Each row of a before or after table is a point. The points were changed in one or more steps. Then noise was added and the rows were shuffled. The steps act on columns, c1 being the first. What was done? A step turns or swaps two columns, mirrors them in a line or flattens them onto one, adds a multiple of one to another, or multiplies or shifts one. Angles are multiples of 10 degrees, from the lower column toward the higher: turns from -170 to 170, lines from 10 to 170 but not 90. Use the fewest steps. Two steps may share a column if one is a turn and the other turns, adds or multiplies; they go together, in the order done. Otherwise the lowest column goes first.

Before (10 x 3):
[[ -8   6  -1]
 [ 33   7  -2]
 [-39 -58   0]
 [ 22  37 -15]
 [ 23   3   5]
 [-54 -56  13]
 [ 14  39 -43]
 [-38 -35 -13]
 [-20  21  -3]
 [ 19  19  13]]
After (10 x 3):
[[  4  21   7]
 [-56 -54  13]
 [ 40  15 -42]
 [-35 -37 -14]
 [  7  33  -1]
 [-58 -40  -1]
 [ 37  20 -15]
 [ 20 -19  -3]
 [  6  -7  -1]
 [ 20  18  12]]
Steps: swap c1 and c2

Before (11 x 6):
[[ 40  -3 -18  -9  12 -39]
 [ 34 -15 -48  11 -33  16]
 [  4  -7  -5 -16  18  12]
 [ 25  10 -39  19 -17 -11]
 [ 13   4 -19 -26 -15   1]
 [-18 -20  23  21 -33  29]
 [-10 -18   0  11   7  87]
 [  5  -7  56 -11 -26  54]
 [-22 -16 -30   2  -1  44]
 [ 44  39  13  27 -27  17]
 [  3 -50  13  28  -4  78]]
After, 11 rows:
[[  8  -9 -61  -9 -15  53]
 [ 22  10  17  18  40 -13]
 [  6  -9  15 -19 -11  14]
 [ 18 -50 -13  27  -5  78]
 [ 39 -14  16  11  57  15]
 [ 12   5   4 -27  23   1]
 [ 40  -4  21  -8   1 -39]
 [ -6 -19   8  10  -7  88]
 [-17 -18  22   4  20  44]
 [ 33  40 -27  27  13  18]
 [-12 -19 -40  20  11  30]]
Steps: add -0.3 times c2 to c1; turn c3 and c5 by -140 degrees

Before (12 x 8):
[[ 43  12 -21  11 -14  45  32  71]
 [-25  26  29 -10  12  15   3   8]
 [  4  33 -67  -5  23  -4  18  -6]
 [ 51 -31 -29  35  -6  17  13   5]
 [-13  16  12 -61  35  45 -17  12]
 [-25  36  12 -15  25 -32 -14  17]
 [ 53  32  10  42  20  24 -24  28]
 [-16 -19 -27 -17  32   6  29  29]
 [ 14 -20   6  28  17 -21  34  15]
 [  9 -58  21   2 -28  10  -8  48]
 [ 31 -29  32 -32  18 -21  -5  13]
 [-18   9  30 -65 -38 -10   4  18]]
After, 12 rows:
[[ 54  33   9  42  29  11 -23  28]
 [-24  36  11 -15   5 -40 -13  16]
 [ 31 -28  32 -32   5 -28  -4  13]
 [-18   9  30 -65 -39  11   3  18]
 [-25  26  28 -10  17   6   3   8]
 [-12  15  11 -60  52  21 -17  12]
 [ 51 -31 -29  35   3  19  13   4]
 [ 43  12 -21  11  10  46  33  71]
 [  4  32 -68  -5  17 -14  18  -6]
 [ 13 -20   6  28   5 -26  34  16]
 [-16 -18 -28 -17  30 -11  28  29]
 [  9 -57  22   3 -19  23  -8  48]]
Steps: turn c5 and c6 by -30 degrees

Before:
[[ 15  13 -36   2 -17  20   7  35  -9]
 [  2   5 -14  40  -1   4  14  38  34]
 [-34  14 -22  -4  -4  -8  46  -4  41]
 [-10   6  -4 -24  43 -54   9 -29 -22]
 [-12  -1 -10  -9 -27 -64  19 -26  33]
 [ 21  90  42 -20   5 -43 -52 -42 -64]
 [ 33  32   9  26 -10  12  15  -5 -38]
 [-41 -40  18 -26   3 -24   3 -23  23]
 [ 17  19  17  -3 -16  -3  29  42   7]]
After:
[[ 22 -60 -84 -18   6 -31 -51 -40 -63]
 [ 13 -19 -16  -2 -13  -6  31  44   5]
 [-39 -14  43 -30   5  -7   2 -18  23]
 [-34  18 -14  -6  -2  -5  45  -4  42]
 [ 34 -16 -34  29  -8  -5  15  -5 -37]
 [-13   8   3  -9 -31 -55  19 -22  33]
 [-12   0  -6 -23  44 -39   9 -29 -24]
 [  0  11  -8  39  -1 -21  12  39  33]
 [ 14  32 -14   7 -19  18  11  36  -8]]
Steps: mirror c2 and c3 in the line at 130 degrees; add -0.7 times c4 to c6

Before (11 x 12):
[[  5 -16 -42 -13   6   9  34  10   9  -2  -7  50]
 [-16  72  -3   0  -2 -14  -9  -7   7  33  41 -22]
 [-86  44  -5 -58  28 -21  -9   5  69   1  15 -38]
 [ -5   1  -2   6 -10   6 -20 -14  20  22 -21 -18]
 [ -1 -15 -19 -43 -13  21 -20  11   1 -24 -15  72]
 [ -4  -1 106  -6 -20   1   9   3  29  16  13 -44]
 [ -8  -5  29 -11  25  -1  -7   0  -9 -14  -4 -34]
 [ -4 -17 -32  -8 -12  14 -19  51   6  -4   0 -37]
 [  2 -12 -13 -60 -15  -4   2  13  -4  15 -22 -38]
 [  9 -27 -38 -61  21 -33 -21  22  43 -20 -15  58]
 [  0  60  40  -5  -6   4  -2  12  38 -17 -17 -39]]
After, 11 rows:
[[  3   5 107  -4 -21  -9   9  14  29 -12  -6 -45]
 [  2  10  28 -12  26   9  -8  -6  -9  11   1 -35]
 [ -8  15 -20 -44 -13  -5 -19 -16   1  32  -9  72]
 [ -4  16 -33  -8 -14 -11 -17  -9   4  11 -50 -35]
 [  5   2  -1   7  -9 -17 -19 -18  21 -16  19 -18]
 [-11  13 -40 -14   7  -7  35  -9  12   6  -8  50]
 [ 96   6  -6 -58  28  18 -12  13  68 -11  -7 -38]
 [ 49 -55  -3   1  -2  -3  -8  43   7 -34   0 -21]
 [-22  20 -39 -61  22  39 -20 -18  43   1 -19  57]
 [ -6  11 -14 -57 -16  -4   1 -23  -4 -13 -10 -38]
 [ 30 -53  41  -6  -7   5  -1 -20  40  16 -11 -40]]
Steps: turn c1 and c2 by -150 degrees; turn c6 and c10 by 150 degrees; turn c8 and c11 by -100 degrees

Before, 8 rows:
[[ 14 -37 -49 -45  53 -15  10 -13  30 -37  -9  42 -30 -29]
 [-18   8  40 -42  26  47   3  32   2   0  45   8   3 -23]
 [-28 -36   6  19  27  39 -25 -30 -10  37 -32  -2  -2  30]
 [-63 -28  15  15 -15 -29  13 -42  -7 -26 -17 -11 -24  26]
 [  2  45 -29  35   7  17  -8  39  11 -39 -30  43 -16  20]
 [ 12   4 -10  12  11 -30 -21 -12  38  22  15  -5  30  10]
 [  6  15 -20   7  44  -9   9  10 -45 -21  12  43  56 -27]
 [ -8   6 -33 -11   5  30 -28 -36  30  25  17 -21 -26 -13]]
After, 8 rows:
[[ -6  11 -34 -11   5  43 -30 -38 -28  24  16 -18 -29 -12]
 [ 11  15 -21   4  44 -17   9   9  46 -17  12  37  60 -22]
 [-19   7  40 -45  24  77   4  31  -3  -2  42   9   3 -22]
 [-26 -36   4  13  26  65 -25 -32   5  35 -33  -1  -3  31]
 [ 12   5  -9  13   9 -44 -21  -9 -40  21  13  -5  32   8]
 [  3  48 -32  35   8  27 -11  36  -9 -39 -30  44 -15  22]
 [ 13 -34 -49 -45  50 -22  12 -13 -30 -36  -7  45 -29 -29]
 [-63 -26  15  14 -15 -49  13 -42  11 -28 -15 -12 -24  27]]
Steps: multiply c6 by 1.6; multiply c9 by -1

Before (14 x 20):
[[-15 -12  19  15   5 -26 -13  -6   4 -23 -14 -26  -5  21   7 -47  16   9
  -34   6]
 [-17 -24 -13 -37  18  33  -6  22   8 -30 -23  44  25  11  20 -45   3 -25
   40 -28]
 [  6  23 -11   8 -17  23 -20  22 -18   0  55 -31  17  20  18  39 -41 -21
  -31  -8]
 [ 13 -20  19 -23  24  15  61 -22 -29  -5 -33   4  47 -44  -2  25 -17 -40
   12 -31]
 [-23   1 -29  27 -35  46  37 -28 -29 -27   3   4  38 -40 -34 -12  40 -11
   28 -45]
 [  2  36  19  21  34 -17  11 -35 -32  34 -33   7  29  -3  32 -39  43 -37
  -19  -4]
 [ 31  17   1 -16 -33 -32   4  -8  24  32  -4  30 -32 -15  -6 -47  37  19
  -11 -33]
 [-29  44  23  22   5 -11  47 -29 -46  28 -15 -26  23  27  31 -17  26  30
  -16 -16]
 [ 24  -4  -7   0 -14 -41 -23   5   6  13  13  54  11   7  39  34  44  17
  -25 -68]
 [ 40  -8 -30   9  25 -11 -12  29 -49 -20  16  28  22 -35  29 -18  15   9
  -15   7]
 [ 37 -13 -60 -24  21 -26  -7   1  29 -32  -2  47   2   9  17  22  34  25
   21 -74]
 [ 24  17   0  26  16  -1   2   3  10  37  22  41  12 -17 -42 -14 -16  27
  -11 -11]
 [ 24  25   5  -4 -41 -40  35  37   1 -24 -23  17 -31  40 -30  -1 -46 -45
   36 -26]
 [-24   2  -2 -26 -10  29   5  15 -21  12  44  19 -27   4 -30  -5  25  -9
  -29  -6]]
After, 14 rows:
[[ -16    4  -22   16    5  -27   17   -8    2   18  -12  -26   10   21
    24   42   15   -4  -20    6]
 [ -23   -5   10  -25   -9   30   -7   16  -20   -2   -3   19  -51    4
    25  -16   26  -22 -107   -6]
 [  37    4  -21    9   25  -11   13   31  -50  -30   28   28   -2  -35
   -11   34   16   11  -19    5]
 [ -16   -7  -31  -38   19   34   22   23    7  -12   11   46   32   13
    13   48    2  -33   89  -27]
 [ -31  -18   28   23    7  -11  -60  -27  -46   23   14  -24   23   27
   -12   31   26   37   21  -17]
 [   3   10   34   21   35  -15  -34  -34  -33   20    9    7   41   -2
     2   48   43  -36   46   -5]
 [  31    6   32  -16  -33  -32  -17   -8   24    0  -28   28  -14  -15
    35   32   35    3  -30  -32]
 [   7   28   -2    8  -16   24   -9   23  -17  -11   43  -33  -37   20
   -40  -19  -41   -1  -88   -8]
 [  24  -18  -24   -6  -41  -39  -37   36    0    4  -39   16    6   39
    24  -18  -47  -56   42  -27]
 [  24    9   36   23   16   -1  -17    4    9   -1   20   42  -14  -19
    41  -16  -14    6  -30  -12]
 [  14  -63   -6  -24   24   16  -14  -24  -28   20   25    4   52  -43
   -14  -22  -19  -33   90  -30]
 [  24   20   13    0  -13  -41   15    6    4   -7   16   54   -5    5
   -52   -2   44   43  -35  -69]
 [ -22  -32  -29   26  -33   47  -20  -30  -27  -30   34    3   15  -41
    33  -13   37  -28   53  -45]
 [  36   -1  -31  -23   22  -28   14    2   27  -61    0   47    3    9
   -26   -7   34   37   25  -74]]
Steps: mirror c2 and c7 in the line at 150 degrees; swap c3 and c10; turn c11 and c13 by -60 degrees; add 1.5 times c13 to c19; turn c15 and c16 by 140 degrees; add -0.5 times c15 to c18
